Every row gives one point. The last column is the point's height on a tilted bowl or saddle (a function of degree 2), plus a little noise. Along how many of its main directions does it bend up, bend down or stay straight?

Points (17 x 4):
[[-17 -60  12 -10]
 [ -7   6  13  -1]
 [-31 -11  42 -49]
 [ -4  13 -17  10]
 [ 47 -10 -21 -17]
 [ 34   7  -7  10]
 [ 41  26   5  20]
 [-34  -2   3 -18]
 [ 11  13  16   9]
 [-26  19   8 -16]
 [-41 -30  -6 -16]
 [-17  16  13 -11]
 [ 30   2  28  14]
 [-17  -4 -38   2]
 [-49  36  15 -60]
 [-51  -4 -36 -10]
 [ 22 -10  21  10]]
Directions: 0 up, 1 down, 2 straight

Points (26 x 5):
[[ 10  13  11  -6  12]
 [  1  -3  46 -16  33]
 [  2  29  23  33  26]
 [-21  -3 -31 -23   6]
 [-11 -16   2 -24   9]
 [ 10 -25  -4  21  18]
 [ -1 -18 -36  22  33]
 [-10   8  10 -26   5]
 [ -5  -7  25  18  19]
 [-29  34  12  15  34]
 [ 12  -6  47  23  26]
 [-26  15 -38  -5  15]
 [-13 -15   4  24  22]
 [  7  35  12 -21  22]
 [ 30  -2   9  -2  15]
 [ -4  11 -19   6  10]
 [-30 -15   3  48  52]
 [-26   1  60  12  60]
 [  8 -20  15  -8  18]
 [ -8  16 -13  17  14]
 [-21  20 -15  -6   7]
 [ -3   4   7   3   9]
 [-13 -29 -30  -1  35]
 [  0 -36  -3  10  29]
 [ -2  -3  -1  -6   8]
 [ 20  27  20 -22  29]]
Directions: 3 up, 1 down, 0 straight

Points (46 x 7):
[[-32  21   5 -43 -16 -33  25]
 [ 12 -10 -39  -3 -43 -16   6]
 [ 11   5 -10  -7 -31  25   9]
 [-31 -32  16  -6   5 -17  21]
 [ 14 -10  56  40 -35  18  59]
 [-39 -13   2 -17 -21  12  31]
 [-19  -6 -12   3  -9 -23  15]
 [ -1 -35   1  -6 -24  24  21]
 [  9  -8  41  42 -45  23  43]
 [  8  -5 -29 -51  12  -8   7]
 [ 10  -3 -24   0 -10   7  15]
 [ 23   8   0  18   1 -15  19]
 [  3   6  38   2  -2  -8  23]
 [ -3  23 -11  -4 -18 -30   6]
 [-11   6  15   6   1 -12  14]
 [ 17  21 -30  25  15 -18  21]
 [  7  14 -14   6  -9  48  21]
 [  5   8 -15   2 -37 -27   7]
 [ 17  -8   2   3 -25 -23  13]
 [-53 -23   5  18 -22 -25  35]
 [ -7  25  26 -35  38  17   7]
 [ 24 -11  -7  35 -42   3  22]
 [ -8   6  15 -11 -14 -34  12]
 [ 25  -4  -1 -27 -17  10   4]
 [ 33  -6  -6  -1 -10   7  19]
 [ 20  19  -3 -23  10  -4   2]
 [ 15   6  -2   2 -41 -35  11]
 [  7 -20 -16 -33  -3   3  10]
 [-30  17 -31  -7  -5 -26  27]
 [-24  12  -9 -18  23  -9  18]
 [-29  -4  31  -4   9  39  25]
 [ 14 -23  30  17 -49  60  30]
 [-17   1 -12  21 -52 -23  24]
 [ 20  10  22 -16 -22   7  12]
 [-23  14  49 -23  20 -13  16]
 [  4  -9 -27  15   5  -2  29]
 [ -1   0 -32  -5  -2  32  32]
 [  5   8   7  19  55  -6  46]
 [  7 -15 -27 -12  21 -10  28]
 [ -6  16   3  -3  -7  11  11]
 [ 22  27  -6  -2 -29   9   4]
 [ 16 -16   3  -3  -8  12  19]
 [ 14  43  12 -13 -54  -2  23]
 [  6 -40   2 -16  -5  25  26]
 [  8 -26  12  42   7 -16  48]
 [  3 -17 -48   0  46 -30  60]]
Directions: 2 up, 0 down, 4 straight

Points (68 x 9):
[[ 41  11  -4  21  13   7   5   6 -20]
 [-16 -50  45 -13  24  -6 -18 -37 -24]
 [-18 -17  -4  -1  -5  35 -21  34 -16]
 [-11  51  -8 -27 -19 -14  14 -26 -17]
 [ 18   8 -54  -3   3  21  23 -23 -59]
 [ -4  -1   9  43 -36 -19  35 -15  60]
 [  4 -33  -3 -15   2 -16  26 -22  54]
 [ 27  -8  60   5   2  -8  14  -7 -11]
 [ -7  -9   5  11  10 -32  26   0  39]
 [  2 -15 -24  12   4  10  13   0  22]
 [-28 -14  14   1 -18  -6  26  19  38]
 [  2  34   4  -3  -8  21  20  10 -19]
 [-31  16 -14  -3  19  -6  14  12  -5]
 [  6 -15   6   3  23 -32 -29   3 -25]
 [ -5  -6   1  12  20 -18  21   2  28]
 [ 16 -13 -46  11  -4  16 -15 -11  -5]
 [-56   7  32   8  29  59   9 -22  15]
 [-32 -11 -16   6 -23  43  17  14 -27]
 [ 35  39 -38 -20 -16 -26   5  11 -51]
 [-17 -12   0 -22  -6 -10   9   4  22]
 [  1   8  16 -47  -7   0 -31  19 -60]
 [  3 -28   8 -21 -10   8  17 -33  54]
 [-35  23  14 -10  21 -21  -5 -25   3]
 [ -9   1   2 -23   7 -19 -10  18  -8]
 [ 11  47  -4  -9  -1 -33 -38  29 -48]
 [  1  -2  -2  11 -11  21 -17 -17  19]
 [ -9  19 -11 -12  16 -33  14  52  -5]
 [  4  28   0   7  11  -2  24   2   6]
 [ -3  14  28 -12 -13 -33 -16   6 -28]
 [-11  17 -25   1 -29  25  -8   8 -41]
 [ 10  17  22  -9   7 -11 -16 -30   8]
 [ -2 -11 -45  18   4  -1  -1  19  17]
 [-19  11  22 -18  24 -21  36   7   9]
 [ -5 -26  12 -31  24   5  17   2   0]
 [-50 -12  10  11 -17 -27  29  14  39]
 [ 25  15  18  14   8 -17 -27 -10 -23]
 [-26 -18  15 -16 -23  17 -26 -15  27]
 [-21  43  18 -17   5   0   7  -3   6]
 [  3 -15  -5  36 -16  21  10   3  13]
 [-12 -20  -9 -15  28  19 -15   3   5]
 [ -3  31 -48  -5 -13 -19  41 -23 -50]
 [ 28   0  22  -4  14   0  27  23 -10]
 [-27   4   5  -6  26 -18 -21  -2  -5]
 [ 24 -14   0 -17   0 -32   9 -26  10]
 [ -4  -6  -2 -39  -1  26   5 -17  -3]
 [  4  23 -20 -14   0 -19  -1 -50  -8]
 [-22  -1  10  18  30   5 -31 -13  11]
 [ 29 -21   5  20  -3  20 -15 -10  -4]
 [ 22  19 -13 -23   2 -45  26  -1   1]
 [-19   4  17  31   9  37  -9  28 -23]
 [ 20 -29  -2 -10   0  17  19  -1  18]
 [ 40   5   6 -17  25 -29  21  -3 -14]
 [  3  -4  16  25  24  -7 -32  -2 -13]
 [ 23   2 -10 -24   9  21 -16  42 -35]
 [ -1  35  16  16   6  -4  15 -18  24]
 [  6   1  33 -35   9   1 -11  21 -43]
 [  4  -7 -39   5   5 -26  10 -43   3]
 [  9  -6  30  -2 -16  15 -19 -11   9]
 [-18 -26  -2  -6  45 -19   0   1  -2]
 [  1  25   7  19  39 -23  -2 -22  -4]
 [  1 -50  25 -11  13 -19  18  12  21]
 [  9 -26  -9   1 -15   6 -17   1  19]
 [-11  -1   8 -19 -30   2  11  28 -10]
 [  2 -12   4  -8  -8   0 -24 -29  19]
 [ 22  18   7  25   3   8  30  24 -19]
 [  6   0  12 -23  30 -25   6   2 -11]
 [  3 -18 -16 -12 -14  -9 -31 -25   6]
 [-16   6 -13  16 -30 -17  -6 -12  12]]
Directions: 2 up, 5 down, 1 straight

Points (64 x 9):
[[ -8  15   3 -53 -22  28  -6  -1  28]
 [-25  26  24  20   3   4  -1  -6   0]
 [ 16  20  -6  32  11  52  -5  13 -29]
 [-19 -13  27 -11   6   9  14  -5  11]
 [-11 -12 -22  24  -3   2  28  -2  -3]
 [-16  -1  15  10 -13  -1  30  -8  -9]
 [  8  -7   9  16   3  17  -1 -31  21]
 [ 24  27   3  19  -9  15 -17  25 -25]
 [ 25 -23  16 -60  -1  17 -11  16  46]
 [ 23 -27 -13   0  -2   4  13  13 -10]
 [  0  -2  -3 -29  12  36   9 -23   9]
 [-18  33  13  27 -39 -35 -19 -10  -9]
 [ -4   8 -36   5  27  14  -5 -23  -7]
 [-18  14 -23   9 -15  -9 -24   7  -8]
 [-30  -2  -2   2  -1 -21 -10   9  12]
 [ -9   4   3  39 -42  -3   0 -12  -7]
 [  3  -4  17  17 -25  14  28 -13 -12]
 [ -9  32 -40  13  -6  -4  13  39 -19]
 [ 42  -1   9  -7  20 -34 -27 -11  -2]
 [-23  24  -7   0 -18  -1  30 -13 -12]
 [-13   3 -37  24  11  24  39  12 -27]
 [ -5  -7 -23  36 -17  -1 -44 -28  -2]
 [ 44  -8  -2  -9  -8  -2  -7  13  -5]
 [ 33 -17  36   3  29 -21 -18 -17   7]
 [ 35  -9 -23  -8   8  17   5 -13   5]
 [  4 -27  34 -27  -1 -40   3  16  -4]
 [ 23 -25  -9 -18 -15 -26  -3  40 -16]
 [-13 -16  -9  -7  26  16 -14  14  16]
 [  4  -4   3 -22  -1  15 -15  -2  18]
 [  4 -27   0 -19  14  27  10  -7  17]
 [-20  11   5 -37  29   0  18   4  -9]
 [-18  29 -15   7  -3 -40 -17  -5  -6]
 [ 36  46   4 -13   9  26  40   6 -60]
 [ -5   2 -11 -28  22   7 -21  13   4]
 [  3  13 -43  -5 -24  16   4  -5 -29]
 [  9  12 -12  33  12  20 -14  -4  -7]
 [ -2 -15   0   4 -18  -9  -3 -33   9]
 [ 46 -31  22 -32  26   7  -9 -16  38]
 [ 21   9 -33   6 -35 -30  16   0 -15]
 [ -2 -29  26  23  -7   3 -18 -18  19]
 [-10 -12  18   6   2  57   6 -16  36]
 [  6  -5  20  -8  -7  -4 -26  -8  15]
 [  7   2 -16 -58  -5   8 -15   9   1]
 [ -6  20 -14  -3  -9  19   4  15 -10]
 [-25  -6 -31  15  26 -27 -26  -8   7]
 [-19  11  21 -29 -18  13 -17 -24  23]
 [ 22  18 -19  31  -7  16  40  26 -56]
 [-36  -2 -23  -6  43  34 -20  25  11]
 [ 32 -23 -16  15  28  -6   9  -8  20]
 [-25 -20  -9 -15 -25  -3   6 -17  -5]
 [ -1 -11  -5   6 -33  14  14  16 -17]
 [-24  -5   7 -35  27 -14  -3   1   2]
 [-25  -9  -5  -6  14  -4 -28 -14   5]
 [  6 -46 -20   1 -31  22  -3 -33  16]
 [ 26 -13 -31 -19  -5   5   6  14 -18]
 [-13  41  13  21 -15   3  -2 -27 -11]
 [ 17   0  21  -9  14   5  33   9 -17]
 [ -5 -23   8  -5  -5 -17 -27  -4   8]
 [-14 -27  -3 -16 -15  20 -38  -6  30]
 [-21   8 -13   3  15  21  53   2 -31]
 [ 16  -4 -13  14   2  40  -2  -7   5]
 [  6   6 -13  -5 -18  -8 -29   6  -8]
 [ 16  16  -7   5 -11   2  13  14 -16]
 [  5   7 -33  -1  -3  -9  17  15 -13]]
Directions: 2 up, 4 down, 2 straight

Points (71 x 9):
[[ 13  14   7  -6   6  45  11  24   6]
 [ 14  16  -6   8 -16  23   2   3  -8]
 [ -6  12 -17  12  12  21   7  -7  -5]
 [ 29 -17 -22  -7  12   6 -41   3  36]
 [ -9  29   1 -18  14  -1   6  -6 -30]
 [ 23   2 -31   6   8  18  16 -13  20]
 [  7 -29 -10  14   1 -34 -50  -5  37]
 [-16  -1 -41 -30 -10 -15 -32  -9 -51]
 [  2  -2 -24 -12  26  10 -27 -27 -16]
 [-16 -38  16  -4 -23 -33  44   9  18]
 [-15   0 -28  -7   7  24  23   7 -10]
 [ -6 -21   3   5  29  48 -19   2   4]
 [-35  19   0  12  -2 -28  22  -7   9]
 [-39 -21   1  40   3   3  55 -16  46]
 [-29 -26 -34   3 -33 -14  17  -1  41]
 [ -9   1   3  24   0  -5 -22  -9   3]
 [-23  13   6  12   6  17  13  -9 -10]
 [-32 -35 -10  16  -7 -12   4 -26  43]
 [  4  -9 -19 -16  37 -12  28  -4  22]
 [-22   5   7   1 -31 -10   5  -7 -12]
 [ -8   3  -2  -8  26 -35  20  10  17]
 [  0 -25  -1 -17 -11  10  -7 -29 -17]
 [ 25 -52   0 -55  60   1 -11  11 -15]
 [  3 -19   5   0 -11  12  11  28  -6]
 [ 29 -44 -15   8  -5  19  35  -3  56]
 [-12  24  -7  24  13 -22 -24  33  -1]
 [ 12  25  12  -7  18 -42   5  19  -9]
 [ -6  13  23 -30 -21   0  15   3 -43]
 [ -2   3  -2  10  31 -11 -15  19  21]
 [ 38  11  11 -16 -36   5   5   2 -27]
 [ 30  18  -7 -18 -26 -32 -16  11 -46]
 [ 10 -19   8 -30 -18  15 -26   0 -14]
 [-15  16 -16  25 -18   4 -12  27 -12]
 [-17   1  27 -33 -21  -2  34  10 -42]
 [ -9 -19 -24 -23 -12  -1  -1  21 -22]
 [  1  -2  12  16 -11 -11  17 -15 -16]
 [ 33 -34  17  16   3 -29  -1  11  14]
 [ 23 -29  12  31  11 -18  25  26   2]
 [ 16  -5  58   8   7 -26 -22  -8 -24]
 [ 13  -8 -37 -12 -24  28 -15 -12   1]
 [ -4 -14 -11 -37  18  27  -6   9 -39]
 [ 24 -22 -22 -10  -1 -25  18 -12  40]
 [ 21   8   7 -21   8 -24 -19   0  -2]
 [ -6  16  24 -15  40   6 -17   1   0]
 [-30  16  15   4  13  55  -8  32  23]
 [  5  -8  -9 -20  -8   9   4  22 -19]
 [  3 -37   1  15  35  -5 -14  -5  31]
 [-12  25  28  26 -11 -47  25   9 -43]
 [ 13  22 -16   0  -9  10  25   7 -20]
 [-12 -21  16  -1   9  16  12  -2 -12]
 [ 10 -15 -23  -6   9  30  21  15  15]
 [ -7 -32 -20  25   7  24   4  -9  29]
 [  3  -1  21   8  33  15 -10 -23 -15]
 [ 10  36 -19   6  11   8  -6  -9 -21]
 [ 32  14  54  -2  19  -2  -9 -10 -23]
 [ 13 -14  18   3   8  -1 -11 -21 -10]
 [ 33 -25  14  21 -10   5  27 -37 -16]
 [  6 -38 -12 -17 -21  41  -2  17  23]
 [ 16  21   7 -28   5  -1  -4 -33 -41]
 [-23 -16   7  18   9  30  16  19   6]
 [ -3  55  -2  13   4   4   9 -25 -54]
 [-12  15  -3   6  22  36  21 -18 -22]
 [ 14  21 -21 -19 -20 -28 -25   6 -49]
 [ -5  -3 -12 -14  17   3 -41  20   0]
 [-27  26  -1 -26 -31  12  28 -37 -43]
 [  7  29   2 -45  13 -27  16 -21 -39]
 [ 12  11   7  -2  -4 -11 -15  -4 -16]
 [  3  -4   4  15  38  43  19  16   6]
 [-12  -4  15 -23  14  27   8   9 -30]
 [  1   6   4  20 -16   2  29  -7 -17]
 [ 11 -18   1   4 -13   4 -16 -12   0]]
Directions: 3 up, 3 down, 2 straight

Points (69 x 9):
[[ -5   5   1  17   7 -19  35   5 -11]
 [-22  -2  17   3  -2 -24 -12  -4  16]
 [ 27 -36   3   9  -5 -13  13  -9 -22]
 [  7   4   1  -1 -12 -15  -7  11   9]
 [-10   0  10 -11 -10  12 -45  13  15]
 [ -2  23  -7 -35 -11 -11  -8 -13   6]
 [-13   2   1  40  -3  42 -14  36  21]
 [ 13 -48  26  45   1 -10   8  -7  -2]
 [ -5  -5  16   1  24  -6  24  -4 -12]
 [ 18 -17   2   7 -21  22 -41  40  15]
 [  1 -31   3 -24 -33  10  -1   0  -9]
 [-23   7  -5 -12  13 -13  -7   6   2]
 [ 12 -39 -27 -13   1  25   9  31  21]
 [ -3  -8  15 -22  -9  18 -24   6   2]
 [-19   0 -26   9 -11  -5   4  17  10]
 [ 18 -23  35 -30 -43  -9  17  36 -44]
 [ -5 -18  12  -7 -28 -24 -26 -23  35]
 [ -7 -18  25  -2  18   2 -16   6  -2]
 [ 21  -4 -31 -12  -6 -59  -5 -27 -10]
 [-18  -6 -12  -1 -35  15   6  -4  16]
 [  8  15 -35 -19  13 -27  23  12  -3]
 [  3  22 -16  37 -28  23 -36 -14  47]
 [ -4  27 -21 -12   4  24  -2   7  19]
 [ 24 -25  13  26  18   7  -1  27   1]
 [-18 -18 -11  24  -2   0  -7  13  13]
 [  9  15  -1  17   1   7  26  28   8]
 [  5  18 -12 -30  -1  26   5  32  39]
 [ 22  17 -34  27  16  -8  -6   2  -6]
 [ -6 -37  15  19  24 -20  14  -1 -12]
 [ -2   6   5  16  29  14 -36 -19   2]
 [-10  20  -9  58  24   6  30  11 -10]
 [-25  -1 -13 -27  20 -45  34 -34 -40]
 [  1   1  14 -14   2  -8  -8   5   1]
 [  5  21 -19  -9 -19 -13   8  -6   5]
 [-14 -15 -19  25  -5  13  25 -27 -11]
 [-15   1   3  16  16  27 -19 -33   5]
 [ 17   2 -10  11  11  26   5  -8  -4]
 [ 30  19 -34 -12 -18 -16  -1 -22   4]
 [  2  15  -7  -2 -28  37  11   6   5]
 [-15  -4 -32 -26  -2  14   4   4  27]
 [-26  22  17  58 -11  24   9  34  31]
 [-16   1  24  -6  31 -32 -21 -30  -4]
 [  3 -44   7 -28 -20 -14   5   7 -25]
 [-22 -21  -4  -3  20   5 -42  -5  24]
 [  3  -6  -6  10  25  15 -10   2   6]
 [  7  20  -2 -20  11  16  -6   4   7]
 [ 38  -6   8   2  28   1 -24 -24 -13]
 [ 18 -14 -23 -14   6  15   3 -39  -2]
 [  3 -47   1 -12  28 -11   8   0 -16]
 [ 14  10  35   6 -35  -8 -32  -2  14]
 [ 41 -16 -10  28   5 -50  21  27 -21]
 [-32   2 -23  -5   2  -3   1 -12   9]
 [-13   5 -30   5  15 -28 -33   4   5]
 [-39  -2 -18  -8  15 -25  -3  20  -9]
 [-15   3  -7  -7   8  16 -24   2  18]
 [ 13   6   5 -11  14   7   2 -12  -9]
 [-15  23 -19 -21 -15  -9  -6 -30  11]
 [  8  56  -3  10  26  10  27  -2 -32]
 [-12  18  -2   4 -44   0  19  18  10]
 [ -2  21  -6 -22  19  -7 -18  46  19]
 [ 21  27 -12  46   4  22  -8   4   1]
 [ 25  33  17  -6   2  17   1   0 -17]
 [ 30  -1   4  -7 -51  20   1   2 -10]
 [ 15 -58  11  17  17  12  -7   9 -15]
 [ 53  26 -32 -60   5  16 -21 -11  60]
 [-27  11 -37  -4 -12  10  11 -13  14]
 [  8  23  12  12  12 -19  13   7  -4]
 [-36  -7  -1  -6  10   5  -2  25   5]
 [  4 -17  39  34 -36 -18 -20   6  41]]
Directions: 2 up, 3 down, 3 straight
